Rows are points. The window is the flat piece filled in between its corners: a triangle in 3 columns, a solid with four corners in 4, and so on. A path goes straight from each point to the next, and from the last back to the first. List the points from which the path goes on through the window.

Window (3 x 3):
0.14	-0.37	0.01
0.41	0.39	0.11
-0.15	0.05	-0.06
Path:
(1): 0.41	0.06	0.26
(2): -0.42	-0.03	0.20
(3): -0.14	-0.24	-0.25
(4): 0.20	0.24	-0.06
(5): 0.17	0.22	0.14
(6): -0.13	-0.54	0.29
(7): 0.14	-0.47	-0.16
(8): 0.48	0.19	-0.06
Through the window after points: 4

Window, 6 rows:
0.07	0.17	0.02	0.10	0.26	-0.29
0.14	0.48	0.00	0.43	0.10	0.48
-0.19	-0.09	0.19	0.00	-0.31	-0.27
0.20	-0.28	-0.12	0.05	-0.11	0.12
0.78	-0.03	0.15	0.06	0.12	0.58
-0.16	-0.15	0.10	-0.19	0.03	-0.04
Path:
(1): 0.39	-0.14	0.05	0.47	0.39	0.54
(2): 0.19	-0.14	0.10	0.27	0.13	0.28
(3): 0.17	0.06	0.10	-0.09	-0.20	0.32
(4): 0.12	0.27	0.05	-0.01	0.00	-0.17
(5): -0.33	-0.09	0.24	0.31	0.37	0.09
(6): -0.10	0.32	0.20	0.69	0.49	0.30
(7): 0.43	0.23	-0.10	-0.15	-0.41	0.33
(8): 0.26	0.08	-0.13	-0.12	0.09	0.37
(9): 0.44	-0.08	0.15	0.17	0.15	0.34
(10): 0.25	-0.11	0.17	0.55	0.14	0.26
(11): 0.48	0.29	-0.01	-0.39	0.11	0.22
(12): 0.33	0.01	-0.12	-0.20	0.04	-0.09
(13): -0.07	-0.35	0.32	0.17	-0.05	-0.06
(14): 0.40	-0.07	0.19	0.23	0.14	0.20
(15): 0.36	0.10	-0.12	0.05	-0.02	0.26
(16): 0.66	0.29	0.05	-0.16	-0.05	0.40
Through the window after points: 6, 10

Window (8 x 8):
-0.19	0.23	-0.16	0.21	-0.08	-0.08	0.10	-0.30
0.04	0.01	0.43	0.10	-0.07	0.10	0.19	-0.04
-0.25	0.54	-0.36	-0.47	-0.16	-0.84	0.35	-0.06
-0.73	-0.47	0.17	0.34	-0.12	-0.20	-0.25	-0.28
0.05	-0.50	0.24	0.14	-0.68	-0.04	0.06	-0.01
0.29	0.13	0.33	0.17	-0.56	-0.02	0.12	0.47
-0.10	0.16	-0.10	-0.20	0.46	0.13	-0.28	-0.01
0.06	-0.05	-0.01	0.42	0.42	0.20	0.38	0.25
Path:
(1): -0.11	0.18	0.02	0.07	-0.08	0.13	0.13	0.08
(2): 0.14	-0.05	0.03	0.16	-0.11	-0.64	-0.35	-0.31
(3): 0.08	-0.11	0.06	0.33	0.02	-0.14	-0.01	-0.10
(4): -0.54	0.14	0.02	-0.44	-0.40	0.11	-0.14	0.32
(5): -0.53	0.31	-0.11	-0.06	-0.15	0.12	0.16	0.07
(6): 0.00	-0.08	-0.08	0.20	-0.14	-0.37	0.08	-0.17
(7): -0.20	-0.06	0.06	0.32	-0.04	-0.24	0.02	-0.25
(8): -0.43	0.03	-0.10	-0.04	-0.30	0.17	-0.01	-0.10
(9): -0.36	-0.01	0.03	0.07	-0.16	0.00	0.08	-0.02
(10): -0.12	-0.31	0.30	0.42	0.06	-0.26	-0.07	-0.28
(11): 0.29	-0.14	0.23	0.33	-0.14	-0.11	-0.08	0.00
(12): -0.28	0.57	-0.30	-0.52	0.22	0.27	0.48	0.24
(13): -0.38	-0.27	0.12	0.22	-0.28	0.53	0.40	-0.02
(14): 0.25	0.14	0.26	0.11	0.12	-0.31	-0.39	0.13
(15): 0.44	-0.16	0.34	0.21	-0.13	-0.33	-0.05	0.03
(16): -0.16	-0.15	0.18	0.20	-0.37	0.25	0.07	0.06
Through the window after points: 1, 7, 9
